Each row of a before or after table is a point. One or more steps were done to the points. Then noise was added and the rows were shuffled. The steps act on columns, c1 being the first. What was done? A step turns or swaps two columns, mirrors them in a line or flattens them onto one, adds a multiple of one to another, or multiplies or shifts one. Angles are multiples of 10 degrees, from the lower column toward the higher: turns from -170 to 170, lines from 10 to 170 but not 90. Use the fewest steps. Two steps may share a column if one is a turn and the other turns, adds or multiplies; they go together, in the order done. Otherwise the lowest column goes first.
In the rows, 128 means zero.

Before:
[[123 126 175]
 [157 135 150]
 [189 125 112]
 [105  65 179]
 [183 134  83]
 [ 90 204 209]
 [137 108 106]
 [204 193 150]
 [ 92 115 133]
 [ 65 121 129]]
After (10 x 3):
[[140 112 105]
 [145 116 179]
 [ 71 174 210]
 [163  97 113]
 [137 114 150]
 [129 131 179]
 [ 94 156 131]
 [157 106  78]
 [141 117 153]
 [115 139 132]]
Steps: flatten c1 and c2 onto the line at 140 degrees

Before, 12 rows:
[[135  99 182 120 118  74]
 [ 60  59 240  65 118 124]
 [110  68 169 105 183 112]
 [ 78 122 118  92 131  39]
 [107 155 100 145 113  60]
 [ 92 197 157 166 113 145]
 [115 143 152 108 149  85]
 [ 55 102 246  88 189 123]
 [128 149 121 131 101  99]
 [ 63 173 138 110 192 126]
 [143 194  96  99 141 106]
 [ 40 115 160 104 152 140]]
After, 12 rows:
[[128 161 122 130 101  99]
 [119  32 168 106 182 113]
 [131  82 181 120 117  75]
 [102 199 137 111 192 126]
 [112 237 159 166 113 147]
 [ 93 107 160 104 152 140]
 [102  19 240  66 117 124]
 [122 151 152 110 150  87]
 [ 99  86 246  88 189 124]
 [134 233  96 100 141 106]
 [120 171 100 145 115  59]
 [109 119 118  93 130  40]]
Steps: multiply c1 by 0.4; multiply c2 by 1.6

Before (13 x 8):
[[194 200  66 134 166 180 148 177]
 [ 79  39 125 120 137 146 131  41]
 [156 160 123 175 175 133 155 214]
 [118 107  99 116 146  81  37 138]
 [158 149  32 151 110  86 137 177]
 [116 108  69 147 149 150 121 106]
 [105  86  53 142 133  22  86 108]
 [182 164  83 121 174 148 117 237]
 [131  51 142  59 139 151 153 108]
 [ 64 100 148  85 104 115 118  57]
 [ 99  75  88 136 102 174 121 133]
 [ 92 150  68 107 166 148 147 192]
 [ 87  75 149 108  72 141 107  87]]
After:
[[160 150  32 115 109  87 133 144]
 [198 199  67 105 166 179 135 153]
 [ 96 150  69  89 165 147 153 173]
 [ 83  75 148 139  72 141 113 115]
 [ 98  87  52 143 133  23  90 110]
 [134  51 141 111 138 153 152 151]
 [105 106  98 116 148  81  40 141]
 [ 78  37 124 167 137 145 138  80]
 [159 160 122 107 175 132 151 155]
 [ 63  99 148 146 104 115 128 108]
 [181 163  82  71 174 149 109 196]
 [115 108  68 147 147 150 122 105]
 [100  75  87 127 104 174 126 128]]
Steps: turn c1 and c7 by -10 degrees; flatten c4 and c8 onto the line at 130 degrees

Before (11 x 9):
[[156 125 108 137  71 176 119 116 136]
 [140 165 178 132 106 115 149 151 157]
 [146 161 187 161  90 123 106  76 134]
 [124 104 168 116 170 112 137 139 174]
 [206 109 120 142 142 101 118 158 128]
 [146 149  74 199 122 131 110 124  59]
 [192  89  88  64 116  85  80 108 101]
 [132 154  88 120 114 146 186 123  72]
 [146  98 207  35 109 134 148 157 114]
 [157 155 148 111 140 162 125  84 120]
 [139 146 161  78 126 150  94 139 165]]
After, 11 rows:
[[130 167 179 133 108  95 151  99 157]
 [120 152  87 121 113 174 185 128  75]
 [137 105 169 115 171  89 140 120 175]
 [110 148  74 200 123 135 109 121  60]
 [ 79 156 149 111 142 213 121 152 121]
 [122 148 162  77 125 187  92 113 162]
 [ 76 108 120 142 144  63 117  64 128]
 [ 89 162 188 163  85 114 106 165 134]
 [ 99 125 105 133  70 248 119 127 136]
 [ 65  88  87  62 118  23  81 114 100]
 [127  96 205  36 110 143 148  92 117]]
Steps: turn c1 and c8 by -150 degrees; multiply c6 by 2.5

Before (11 x 12):
[[242 103 155 138 144  63 119  89 102 174 154 117]
 [155 118 174 115 169 117  70 105 150 156 109  94]
 [174 132 163 105  64 122 111 142 135  90 115 119]
 [116 155 192 126 130 144  70  92 161  95 108 164]
 [118 123 114 115 122  62  75 123 139 123 177 106]
 [116 130 123  96 156 111 122 181 158  96  96 145]
 [182 166 107  43  97 114 141 147  92 156 138 123]
 [169 140 132 132 116 131 161 100 157 126 160 130]
 [ 90 156 144  86 120 102 155 102  97 140 147  88]
 [127 133 173 114 120  98 128 115 155 197 150 137]
 [120  71 174  97 108 139 102  89 149 113 147 140]]
After, 11 rows:
[[171 129 124 114 154  98 117 156 158  95  98 149]
 [165 166 108  94 100 117 141  83  94 157 136 125]
 [132 105 159 136 148  76 119  11 102 174 157 118]
 [ 88 154 146 111 120 108 155 157 101 143 151  88]
 [114 118 175 128 164 108  71  95 153 156 111  93]
 [ 86  70 175 116 104 147 106 125 150 110 147 140]
 [ 93 155 194 126 131 132  74 124 158  99 108 163]
 [115 134 175 120 121 111 131 124 154 198 152 138]
 [117 137 130 128 118 147 161  76 160 130 160 131]
 [121 125 113 124 125  83  76 136 136 118 178 106]
 [157 132 160 119  61 115 111  89 136  90 114 121]]
Steps: turn c1 and c8 by -70 degrees; multiply c4 by 0.4; add 0.5 times c11 to c6

Before, 11 rows:
[[147  97  87  33  93 138 117 116 187  88 115 173 113 123]
 [141 141 159 211 139 107 150 159 182 156 196  83 143 183]
 [129  61 123  90 175  58 101 181 133 134 181  91  77 158]
 [165  47 142  80 151 132  55 105  93 190 110  76 111 153]
 [213 203  64 203 151 149 126 156 128 133 138  75 104  64]
 [ 99 131 138 131  92 165  64 159 133  75 147  70 175 156]
 [136 135  95 127 155  76 136 170  78 151 122 156 121 133]
 [104 177  67 115  92 105  32 217 113 115  40 141   7  98]
 [166 120 143 150 212 119  59 120 105 112 153 162 112 160]
 [185  35 144 123 130 118 126 152 147 160 150 179 130  97]
 [118  75 102 102 189  92 117 101 199 165 243 147 169 130]]
After:
[[137 134  89 140 156 134 137 158 172 145 140 156 124 136]
 [169  50 140 169 154 131  58 109 163 190 123  84 140  77]
 [145  94  84 208  92 135 117 118  82  87  97 172 173 145]
 [215 198  60  87 159 134 127 157 117 132 140  56  57 170]
 [160 120 143 124 208 127  52 118 140 118 162 172  97 113]
 [139 143 157  56 143 141 153 156  55 158 169 107  87  58]
 [173  39 140 131 131 135 127 158 108 159 143 162 135 179]
 [104 183  67 215  97 133  38 206 168 121  53 128  43 164]
 [ 99 129 139  94  93 130  60 167 112  68 142  83 159  79]
 [131  57 122 189 173 137 104 165 106 139 178 112 117  83]
 [113  75 103 121 192 119 116  96  19 160 211 147 173 130]]
Steps: mirror c4 and c13 in the line at 110 degrees; flatten c6 and c8 onto the line at 80 degrees; mirror c9 and c11 in the line at 100 degrees; mirror c12 and c14 in the line at 10 degrees

Before:
[[111 153 107 152 124  86 156 157 129 219 149 128 181 154 195 126 182 149
  145 132]
 [ 88 148 155 130 114 202 160 151  77 130 149 116 127  79  94 148 131 154
  130 106]
 [119 139 127 124 118 206 138 153 140 127 147 125 183 176 116 120 125  95
  134 133]
 [217 158 164 125 142 146 120 115 141 125 115  74 144 136  95 121 119  99
  126 112]
 [106 156 158 134 111 191 157 152 152 124 143 127 122  74 112  79 125 166
  150 115]
 [ 80 147 150 126 111 108 169 146 157 118  83 115 166 140 130 137 154 108
   95 125]
 [121 135 133 171 103  86 145 117 144 101 146 130 179 182 114 146 122  96
  147 107]
 [159 136 161 172 131 118  61 117 120 142 140 120 140 107 116 143 131 145
  134 133]
 [ 95 143 130 124 125  94 144 163 145 104 111 137 141 179 120 148 162 139
  137 108]
 [146 131  60 179 111  86  78  88 102 150  75 126   7 179 164 100 121 120
   64 135]]
After (10 x 20):
[[151 149  61 178 134  88  79  89 145 162  75 125   8 179 164 101 166 119
  186 111]
 [125 118 109 148 131  87 153 157 166  58 149 123 184 156 196 128 168 148
  188 124]
 [155  99 130 125 109  95 145 162 139 136 111 137 151 182 118 146 155 141
  107 125]
 [158 168 158 131 103 200 159 154 181 124 148 117 138  79  92 149 132 151
  126 110]
 [149  96 153 133 117 192 158 151 160 112 146 125 129  72 112  81 108 165
  111 116]
 [115 114 125 126 136 205 138 152 141 125 149 125 185 179 119 119 117 100
  124 117]
 [118 110 131 165 109  87 144 118 131 128 148 132 179 184 113 145 108  94
   96 105]
 [ 93 130 163 176 132 121  58 114 148 114 137 121 124 106 116 140 130 143
  136 129]
 [156  98 149 125 122 111 170 147 145 154  81 119 177 136 129 137 176 108
  142 112]
 [ 40 102 166 126 109 147 119 111 167 124 113  75 113 133  96 120 120  99
  128 139]]
Steps: mirror c1 and c13 in the line at 100 degrees; turn c2 and c9 by 110 degrees; multiply c9 by 1.6; swap c5 and c20; add -0.7 times c19 to c17; turn c10 and c19 by 130 degrees

Before, 14 rows:
[[104  88  70  82 138  58 176 123  98  76 146 136  52 128  97  67 201 197
   78  90 173  93 159  64]
 [107  92  40 203 144  56 214 132 208  81 195 181  47  88 185 168 130 127
  204  93 133 185 188 162]
 [114  94  78 199 106 138 152  77 157 179 103  86 162 106 173  68  86  84
  195 115 156 160 149  76]
 [ 84 195  66 152  70 101 102 127 162 152 210  89  73  83 130 184 130 162
  189 187 159 137 146 154]
 [174 153 114 167  77 144 130 125  97 194 109 156  89 202 119 114 161 152
  145  78 125 157 214 153]
 [ 97 164 134 123 143 155 119 113  85  94 135 180 156  91 158 112 193 123
  185 174 113 159 211  61]
 [102 107 150 114 142  83 105 137  90 120  98  90 170 196 125  74 161 192
  118  79 163  65 168 142]
 [ 85 106 100 107  63 104 141 182 124  97  94 163 118 116 193 175 205 198
   85 151 165 114 143 101]
 [115 169  94 158 139 116 131 173 101 114 166 105 114 142 197 125 140 107
  188 127  99 176 227  58]
 [164 143  60 111 158 151 126 111 207 118 174 205  73 124  96 152  97 193
  175  86 123 179 232 170]
 [ 62 158 152  96  80 128 155 175 144  91 193 134 124 197  86 170 110 104
  166 123  95  98 112  60]
 [181 160 125 170 152 109 116  83 185 103 166 191 125 166 133 139  91  95
  147 136 131 118 154  68]
 [122  85  85 103  91 136 105 138 160 116 152 159 169  84  86 144 155 185
  100 173  93 178 186 177]
 [147 168  47 141 142  99 104 154 118 197 144 105 121 152  88 131 138 140
  160 129 171  70 110 136]]
After, 14 rows:
[[119  85 165  84  90 137 105 138 219 118  99 156  88  80  81 145 157 188
  149 174  96  70  83 174]
 [114  96 161 244 106 138 151  75 185 176 197  83  79 105 169  69  86  80
  103 111 161  95 111  77]
 [ 98 164 160 119 142 156 121 114  62  93 184 177 138  92 160 111 196 124
  140 175 113  77  53  60]
 [ 61 159 125  75  82 124 154 171 217  91 167 134 154 193  83 167 108  99
  193 120  92 159 141  62]
 [174 159 126 197 156 110 117  85 153 107 146 193 127 164 135 140 100  95
  164 135 132 136  99  67]
 [ 99 107 173 104 143  78 106 142  70 121 125  86 145 194 122  76 162 192
   95  80 167 185  78 140]
 [104  88  52  55 142  58 177 120  83  76  74 135  69 128 100  68 201 198
  149  85 171 160  90  66]
 [176 147  90 189  77 143 134 122 174 195 146 162 108 198 117 108 163 149
  114  77 126  84  48 157]
 [ 88 107 120  96  64 101 136 186 219 101  87 165 101 110 199 176 210 199
   94 149 163 144 114  97]
 [116 173 111 179 132 113 136 171  84 111 190 105  92 143 198 125 142 103
  167 129  99  62  35  60]
 [142 174 124 147 143 102 106 154  98 196 164 105  50 149  91 131 137 143
  147 128 173 188 142 133]
 [108  90  47 248 147  55 214 135 188  84 203 180  38  90 189 167 125 125
  196  95 128  59  69 162]
 [162 148  71 100 161 151 124 105 159 119 178 204  60 123  94 151  93 195
  169  85 119  56  41 172]
 [ 83 195  78 163  70 100 104 122 245 154 189  82  64  85 131 186 126 156
  214 187 160 116 114 153]]
Steps: swap c3 and c13; multiply c4 by 1.6; add -1.5 times c5 to c9; swap c11 and c19; turn c22 and c23 by 170 degrees
